Every row gives one point. The points of each table are mixes of a few directions, plus a little noise. How many directions does each table use, and how many do they share? Where both have some left over, give the other angles between the two spaces (their principal angles), to ten degrees, smallest first.

First, 7 rows:
[[  4  18  18]
 [ -6 -66 -64]
 [ 33  35  34]
 [ 10 -33 -34]
 [-17  10  11]
 [-68   5   6]
 [ 44  32  29]]
Second, 5 rows:
[[-28 -46  34]
 [ 33  51 -38]
 [ 26  42 -31]
 [-31 -50  37]
 [  3   4  -2]]
Directions: first 2, second 1, shared 0; angles 60

First, 7 rows:
[[ 16   4  12   5  -3 -17 -38  23]
 [-11   2   9   7  -5  12   5  -5]
 [  0 -16   0 -17  -7  22  -3  19]
 [ 18 -13  11 -13 -10   3 -42  42]
 [ -1  29  13  35   6 -33 -13 -20]
 [-24  22  27  37  -6   5   2 -22]
 [  1 -27 -72 -53  25   7  90 -38]]
Second, 7 rows:
[[ -5   4  14  24  18   9  -7 -51]
 [-14  12  17  23  -3  12  -3 -14]
 [ 34  -9  11  12  30 -13 -57 -36]
 [-33 -12 -36 -44 -29   9  95  35]
 [  6  24 -19   7   1 -15   0  13]
 [  7  -7  24   9   1   5 -34  -3]
 [  6 -12 -10 -30 -18  -7   6  53]]
Directions: first 3, second 4, shared 2; angles 30

First, 10 rows:
[[  9  -7 -16   2  -7   5  16  -4  -2   2  -3   4]
 [ -1   2   3   0   1   0  -3   1   2   0   1  -1]
 [ 11  -9 -18   2  -7   6  19  -4  -3   1  -3   4]
 [  0  -1   1   0   1   0   0  -1   0   0   0   0]
 [-35  27  62 -10  23 -20 -63  15  11  -6   7 -13]
 [-19  15  33  -6  12 -11 -34   8   6  -3   3  -7]
 [ 39 -31 -70  11 -26  22  70 -17 -13   7  -7  14]
 [-48  36  83 -14  31 -27 -84  20  16  -8   9 -16]
 [ -9   7  16  -2   6  -4 -17   4   4  -2   2  -3]
 [ 53 -42 -93  15 -34  29  95 -22 -17   9 -12  19]]
Second:
[[-27  20  -4 -39   8  10   2 -29   9 -34   7   8]
 [ 19 -12 -43  10  -1  -4  19 -16  -4  -6  -3  14]
 [ 27 -13  -8  44  14 -33 -25  15  -5  19  -8   5]
 [ 59 -15  25  52   7 -22  -2  26 -15  68 -15  -9]
 [ -3 -45   4  30 -65  42  33  72 -12  28   1 -33]
 [ -9   7 -12 -34  -9  27  36 -25   2 -15   2   4]
 [-39  28  19 -24  26 -18 -46 -16  14 -34   8   5]
 [-29  30  17 -38  20   0 -17 -28  11 -27   7   5]]
Directions: first 1, second 4, shared 1

First, 11 rows:
[[-26  -7   8 -12 -16  -6  10  -8 -20  -8   3   4  -9   2 -18 -12  -3 -14
   -4   6]
 [-21  -2   5  27  15   6   2  -8  -6   3  21  20 -19 -12   6 -12  -5 -21
  -14 -10]
 [ 53  14  -1  14  22  30 -32  25   1  -8 -17 -35  23  26   6  28  -8  16
   12 -19]
 [-19   3   5  24   3   3 -13 -18 -22  -4  -7  -3   6  37 -41  -8  -7 -30
  -37  -7]
 [-11  -2  -8   4   3 -17  12 -10  27  17  12  23  -9 -26  21  -8  11   5
   -5   6]
 [ 35  13 -18  15  14  -6 -21   0  37  17 -22 -15  30  24   0  17  10  20
  -16  -1]
 [ 21   2   0 -25 -14   1  -5  10  -6 -10 -22 -25  18  18 -12  13  -1  16
   16   6]
 [ 30 -10   9 -65 -21  10  25  43  -6 -20   9 -12 -17 -55  54  15  -4  43
   87  10]
 [-13   3 -21   4  -9 -41   5 -29  43  29 -12  17  16   8 -12  -8  22   6
  -37  20]
 [  2   3  -4  17  13   3  -2   1  12   8   8   7  -5  -9  15   0   2   0
   -4  -6]
 [-51 -15  25  -2 -11  14  17  -5 -58 -24  27  17 -36 -14 -16 -23 -17 -40
    5  -7]]
Second (9 x 20):
[[-54 -30  10 -68  15  52  60  81 -11 -65  -3  35 -95 -49  13  34 -38 -11
   27  13]
 [ 20  14  12  20   6  21 -35  18 -36  29  -9 -14  -7   0 -28  20   2   6
    7  -4]
 [ 10   7  -1  19  -2  -8 -16 -18  -2  16   2  -7  19  11  -4  -9   7  -1
   -7  -5]
 [-20  -5   1  19   4  -6   8 -24  -1  -9  20  12   1   4   8 -24  -5 -24
  -17 -11]
 [ 25  10  -9   3 -17  -4 -32  -4 -14  28 -19 -22  24  22 -14   6   9   9
   -5  12]
 [  2  -3  -9 -14 -11 -16   8 -11  19  -4  -5  -2  14   9  10  -7   3   4
   -3   8]
 [ 11   1 -11 -11 -11 -20   4 -15  23   0  -7  -6  23   9  10  -6   8  12
   -1   7]
 [  6   6  -1  26  -3 -10 -19 -27  -9  16   6  -6  21  17  -4 -15   6 -10
  -15  -5]
 [  3  -1  10   3  18  -8  19  -3  29 -13  13  10   1 -22  11   3   6  15
   16 -17]]
Directions: first 4, second 4, shared 1; angles 40, 50, 50
